Rows are points. To make a cloud, some directions were put in groups of two or more. Within a group, all points are equally far from the middle, so they leave a hole (a ring in 2 directions, a hollow ball in 3). The other directions are filled evenly. Then the cloud was stretched, turned, moved and blurred a little. How many holes are there, and how many directions does each take, smallest first?
(in the rows, 128 means zero)

Cloud (14 x 2)
[[ 87 127]
 [ 87 121]
 [156 144]
 [166 110]
 [ 90 103]
 [163  95]
 [ 92  97]
 [139 160]
 [153  80]
 [157  85]
 [131 163]
 [166 108]
 [110 161]
 [161 135]]
Holes: 1 (2)

Cloud (27 x 4)
[[153 139 105 190]
 [125 118 157 119]
 [ 96 135 170  84]
 [ 76 131 130  71]
 [152 142  80 166]
 [129 170 127 147]
 [ 80 120 145  86]
 [123 158 141 163]
 [102 164 151 166]
 [125 164  94 141]
 [ 85 182 114 131]
 [139 127 153  95]
 [112 189 149 116]
 [156 177  90 101]
 [ 91 137 174  99]
 [165  74 119 136]
 [112  95  88 138]
 [133  97 145 136]
 [115 161  89 124]
 [104 106 162 150]
 [180 153 134  98]
 [108 147  89  81]
 [144  75 105 127]
 [110 151 117 197]
 [112 123 165 138]
 [ 96 105  88 153]
 [139 152 145 143]]
Holes: 1 (2)

Cloud (48 x 6)
[[152 155 133 107 167  99]
 [ 83  79 112 133 160 135]
 [138 151 110 132 135  82]
 [110 149 199  81 171 117]
 [124 158 109 140 152 140]
 [ 88 110 164  58 154  65]
 [127 136 142 117 117  77]
 [105 117 169  59 139  85]
 [ 97 135 193  91 179 125]
 [ 79 130 133 140 128 148]
 [ 72 122 154 103 169  78]
 [121 124 183 131 141 132]
 [191 127 155 119 116 104]
 [150 179 135 161 133 143]
 [ 62 117 173  95 143 134]
 [ 75 120 158 108 156  98]
 [131 102  74 169  93 154]
 [ 77 155 131 130 114 158]
 [155 134  63 166 148 143]
 [128 110  95 179 147 122]
 [157  94 137 150 168 101]
 [130 152 115 152 191  86]
 [147 156 101 145 125 105]
 [ 93 125 152 138 117 152]
 [ 91 125 108  77 171 134]
 [143  99 101 122 146 148]
 [109  89 100 137 121 133]
 [138 101 157 138 187 100]
 [134 117 175 137 151 119]
 [139 141  84 151 161 145]
 [100 129 164  58 157 109]
 [114  93  94  90 155 136]
 [125 139 106 174 129 143]
 [166 138  55 156 107 138]
 [130 126 167  93 143 122]
 [126 157 171  66 172  88]
 [101 152 112  71 150 118]
 [128 136 125 107 162 138]
 [115 137 162  85 164 125]
 [ 88 122 143 132 190  74]
 [133 113 152  98 182  91]
 [104 148 118 161 130 152]
 [152 153 106 137 138  72]
 [142 151  95 181 150 159]
 [121 112 137 135 145  89]
 [136 169 127 158 152 145]
 [190 146 134 145 143 133]
 [ 55 120 103 100 148 108]]
Holes: 1 (2)

Cloud (74 x 8)
[[160 123  96 176  74 151 140 108]
 [134 162  77 128 111 155 160  75]
 [132 145 173 130  97 120 164 118]
 [111 117 111  67 108 129 129 124]
 [128 199 113 140 137 117 162 177]
 [ 97 149 173 137 130 102 176 134]
 [103 132 143 123 164 142 124 160]
 [100 137 124 129 101 152 168  69]
 [ 65 159 105 102 113 150 114 146]
 [117 126 158  92  85 110 152 125]
 [100 190 151 118 137  95 176 166]
 [ 93  92  73 139  95 148  98 114]
 [133 177 101  88 125  87 174 151]
 [127 122  94 138  86 141 200  86]
 [142 137 120 172 148 156 167  90]
 [134 170 111  75 121 127 166 128]
 [ 97 183  95  84 143 132 137 131]
 [105 176  95 146 139 139 167 173]
 [101 142  74  98 138 126  98 132]
 [ 72  87 129 103 130 155 179  81]
 [152  90 156 161 130 130 123 109]
 [149 150 129 132 160 130 141 118]
 [125 123 150 134 119 125 219  89]
 [135  94 117 134 121 133 138 156]
 [100 179 153  90 138  83 128 160]
 [128 121  66 148  66 145 144  88]
 [107 149 100 133 118 173 120 137]
 [ 90 150 115 158 135 141 200  94]
 [118 109 104 112 118 159 109 144]
 [ 77 124 121  76 109 111 101 121]
 [119 116 127 119 107 151  95 137]
 [ 75 160 155  79 160 115 146 139]
 [117 133  74 113  68 131 166 101]
 [152 115 101 128 140 112 169 130]
 [119 152  84 143  94 110 190 117]
 [130 155 124  78 102  97 165 107]
 [127 124 112 122  86 131 169  64]
 [122 149  54 122 101 174 139  88]
 [120 149  80  91  91 133 179 137]
 [111  66 141 138 141 162 135  94]
 [ 38 134 132  91 147 125 131 158]
 [130 192  79 151 113 151 166 150]
 [132 103 122 138  76 132 164 124]
 [118 162 147 109 150  85 110 171]
 [102 100 151 164 122 136 182  95]
 [ 73 178  94  94 151 100 138 134]
 [ 70 169 109  77 114 115 118 169]
 [128  69  93 142 112 160 149  81]
 [145 151  96 135  85  84 141 157]
 [178 139 100 176  97 108 145 126]
 [170 150 122 117  79 132 183 129]
 [ 81 115 111 110 122 173 126 137]
 [111 156 132  94 103 137 109 135]
 [173 108 144 135  84 116 121 131]
 [136 178  77  99 100 124 102 142]
 [ 86 167 108 118 146 104 149 192]
 [131 146 139 123 131  98 101 180]
 [ 93 107 152 105 129  94 100 160]
 [135  96 117 134  76 146 106  95]
 [124 135 172 145 135 135 180 152]
 [ 77 112  52 108  98 143 137 102]
 [122 111 100 155 106 171 137  63]
 [180 160 161 136 126  97 194 126]
 [153 124 113 130 131 124 201  82]
 [ 73 106 128 136 119 177 157 107]
 [ 70 112 119 108 125 126 149  75]
 [128 138 121  89 147 124 138 107]
 [ 52 149 105 104 165 118 109 155]
 [ 42 141 136 101 149 139 181 133]
 [158 138 113 158 124 163 202  78]
 [ 86 109 174 120 155 117 116 148]
 [ 62 105  62 130 134 139 130 116]
 [172 106 123 128 121 112 127 141]
 [112 107 125 156 148 148 115 148]]
Holes: 1 (8)

Cloud (86 x 9)
[[142 136 130 204 103 138 113 103 123]
 [191  98 105 109 151 155 147 108 105]
 [ 86 136  84 126 113 108 103 158 143]
 [168 115 101 167  96 121 111 134 120]
 [150 145  63 153 161 150 158  96 118]
 [163 110 104 166 113 114  96  88  98]
 [146  75 124 119 170  87 170  77 162]
 [135  93 110 137  77 103 141 121  72]
 [146 119  91 183 116 107 115 154 108]
 [155 120  85  76 138 154 164 110 159]
 [138  84 162 127 145  82 101 170 104]
 [100 153 113 129 127 110 122 145 149]
 [ 94  95 130 132 147 121 165 139 155]
 [ 87 143 107 104 115 136 152  80 133]
 [ 55 103 116 114 103 130  88 126 135]
 [141 106 135 146 117  51 172 102 118]
 [173 120 163 163 158 141 157  91 112]
 [170 117 110 127 120 148  75 107 126]
 [107 125 104 128  81 158  80 130 172]
 [105 137 196 113 144 135 112 167 118]
 [138 104 115 145 179 130  85 112 181]
 [117 152  93 130 149 138 168  58 135]
 [212 147  98 161 103 118 150  80 121]
 [123 146 131 133 176 136 151 113 151]
 [178 156 149 178 184 155 133 123 141]
 [185 149  47 137 149 166 134  92 148]
 [146 143 159 110 170 103 132 151 146]
 [111 138 102 159 169 144  87  72  97]
 [117 153 138  97 146 150 141 145 109]
 [162  74 163 113 114 162 113 155 107]
 [165 134 110 183 148 176  95  91 144]
 [161 125  94 190 126  80  76  89 121]
 [131 125  47 103 139 163 126 147 102]
 [ 91 161 182 108 147 103 133  86 155]
 [160 124 133 155 155  32 119 137 168]
 [154  86 131 114 116 100 139 162 108]
 [109  79 118  98 137 170  98 121 116]
 [129  84 135 146 141 119 124 167 107]
 [191  88 115 146 126  88 150  98 136]
 [184 110 105 181 166 113 119 126 122]
 [206  96 143  84 125  97 180 131 143]
 [108 131 117 150 184 116 120  92 179]
 [136  65 151 127  90 123 108 148 147]
 [202 122 105 171 126 120 131  98 171]
 [152 118 112 139 122 109 105  71 155]
 [116 106 107 157 113 143 176 133  78]
 [119  85 141 154  98 131 122 176 145]
 [198 119 152 113 136  82 139 144 163]
 [165  67 137  97  87 140 126 132 108]
 [174 117 121 132 141 132 124 180 151]
 [ 99 156 141 125  79 150 143 125  96]
 [136 128  96 168  93 148 156 141  83]
 [149  65 179 104 151 153 127 150 130]
 [152  74 171 144 137 142  81 168 150]
 [161 104  96 174 172 112 140  92 162]
 [107 148 131 168  83 121 111 123 164]
 [138 134 117  75 102 119  81 143 154]
 [102 109  69 110 142 139  94 141 149]
 [118 128 162 150 132 101 117  39 121]
 [144  95 103 152 116 184 156 107 121]
 [119 128  87 123 145  76  92  93 168]
 [ 98 156 156 130 174 132 110  76 152]
 [117 159 105 130 168 158  71 116 128]
 [143  71 109 137  84 144 120 117 103]
 [134 150 131  98 133  89  95 105 169]
 [ 88 113  76 151 127 190 131 168 113]
 [161 101 163 141 117 168 124 107 102]
 [126 185 157 113 155 112 117 107 141]
 [144 102 117 167 113 102 173 121 137]
 [134 134 126 146 165 128 137  33 127]
 [161 130  78 138 108 142 139 171  99]
 [156  70 146 112 153  96 123  70 138]
 [147  75 152 145 124 111 112 101 164]
 [147 120 173 140 152 166 164 121 103]
 [149 116 136 160  81 164 155  89 117]
 [ 57 155  82 160 106 172  95 115 107]
 [ 88 131 108 175  88 120 134 149 120]
 [115 148 122 137  92 112 126  93  82]
 [144 117 147 138 129  81 148 149 174]
 [148 148 139 173 200 153 131  99 149]
 [106 121 107 163 163 136 146 128 149]
 [102 163  81 113 122 192 110 156 160]
 [146 149 166 136 126  72 153 103 146]
 [141 195  63 121 105 135 135 115 129]
 [109 138 200  73 152 106 123 148 143]
 [ 49 119 127 139 159 133  76 140 119]]
Holes: 1 (3)

Cloud (94 x 9)
[[165 137 121  52 100 158 112 149 121]
 [140  98 104 115 159 112 128 146 119]
 [144 124 209  92 119 143 170 146 150]
 [132 119 136 129  65 155 107 156 145]
 [104  91 125 177 158 104 149 188 147]
 [122  65  97 150 113 130 130 108 112]
 [152  76 160  92 113 117 138 133 119]
 [219 134 121 111 107  96 124 138 158]
 [ 88 132 119 132  86  99  97 122 119]
 [ 87 103 136 141  73 116 181 151 129]
 [159 146  83  82 116 116 122  87 145]
 [160 110  81 109  85 149 101 116  80]
 [134 137  77 120  83 115 136 120 147]
 [100 193 106  97  99 135  82 116 117]
 [176 106 148  84 139 125 128 141 107]
 [145  74 107 124  86 118 107 143 155]
 [133  62 116 207 119 112  82 120 154]
 [ 87 140 121 105  84 155 142 120 117]
 [113 173 152 179 132 116 130 159 189]
 [126 135  46 122 150 138 105 137 141]
 [158 121 137 114  99 104 124 173 164]
 [177  90 132 130  93 125  70 109 110]
 [160 130 163  69  95 156 137 148  72]
 [159 150 102 181 128  58  96 132 145]
 [ 59 112 138 131 121 126 129 133 112]
 [ 99 122 144 107 112 128 105  76 128]
 [116 103  93 157 137 124 124 137 160]
 [ 96 121  85 145 140 140  52 133 108]
 [102 153 115 138 156  93 160 130 155]
 [140 154 162 159 111 122 178 146 185]
 [133 107 126 123 106 134  91 151 112]
 [163 111 111 150 157 159 110 137 184]
 [129 192 127 107 139 112 107 157 153]
 [144 144 114 100 109 145 133  78  71]
 [171 135 156 115 151 110 178 144  88]
 [ 95 141 130 151 107  67 138 121 131]
 [144 124 120  76 149 118 136 159 149]
 [ 77 169 140 103 109 140 118  68 114]
 [162 152 120  83 128 164 148 166 141]
 [142 167 180 116 131 149  81 158 108]
 [175 155 140 117 130 184 159 115 109]
 [145 189  61 141  97  81 138  63 155]
 [120 108 133 150 158  80  66 194 114]
 [103 161 112 198 101  90 132 125 108]
 [171 142 119 126 162 138  87 149 131]
 [142  93 174  98 115 108 132 114 115]
 [171 117 137 128  62 147  96 136 124]
 [128 120 124 143 166 129 128 149 153]
 [121  80 125 133 151 157 104 115 141]
 [146 103 156 130  91  81 126 167 118]
 [121 136 147 113  98  91  99  79 107]
 [115 126  68 112 167  73 109 142 112]
 [ 86 164 102 129 133 132 102 103 155]
 [113 132  96  78 113  99 112 154 156]
 [101 127 161 108 145 133 141 114 120]
 [154 177  58 100  76 104  91  72 130]
 [128  76 115 140 147  77 100 193 137]
 [200 151 116 136 142 128 131 125 133]
 [167 145  84 167 136 115 137 131 153]
 [155 134 147  99  80 153 109 164 129]
 [125  93 121 125 144  86  85 150 110]
 [126 117 134 169 107 146 139 184 123]
 [128 168 141  87  86  91 125 177 115]
 [112 138 100 145  90  84  86 111 111]
 [133 132 113 180  99 135  92  87  86]
 [ 91 168 118 140  71 161  76  71 100]
 [163 224 123 115 116 106 110 109 127]
 [136 163 104  84  91 155 151 135 146]
 [134 119 163 111 122 142 133 128  91]
 [131 142  94 122 124 102 206 116 110]
 [139 117 102 225 118  59  89 130 135]
 [134 102 152 176 135 150 120 103 201]
 [125 156 144 182  74 103 127 187 142]
 [137  90 128 176 111 143 131 213 120]
 [109  96 133 137 154 123  64  98 124]
 [115 131  98  45 104 142 124 154 103]
 [133 144 186 187  66 114 119  97 146]
 [157 130  70 190 159 119 134  42 150]
 [ 95 191 112 122  99 136 162  71 161]
 [116 120 137  86 108 119 120  89 128]
 [155 135  92 126 117  94 146 139 135]
 [156 127 151 154 144 111 206 189 142]
 [145  83 104 159 120 139 131 105 190]
 [130 122 129 153  77 126 186  93  92]
 [142 131  81 120  99 173 120 101 165]
 [125 142 176 123 135 124  96 130 140]
 [123  98 103 150 143 161  97  88 152]
 [ 88 175  80 146  98 108  87 103  99]
 [139  77 162 144  95 120 107 126 172]
 [173 117 142  99 141 116 115 113 158]
 [131 145 103  60 151 145  99 116 109]
 [149 129 111 110 112 113 132 161 166]
 [169 120 118  86  77 117  65 123 118]
 [139 120  78 149 113 153 123 136 126]]
Holes: 0
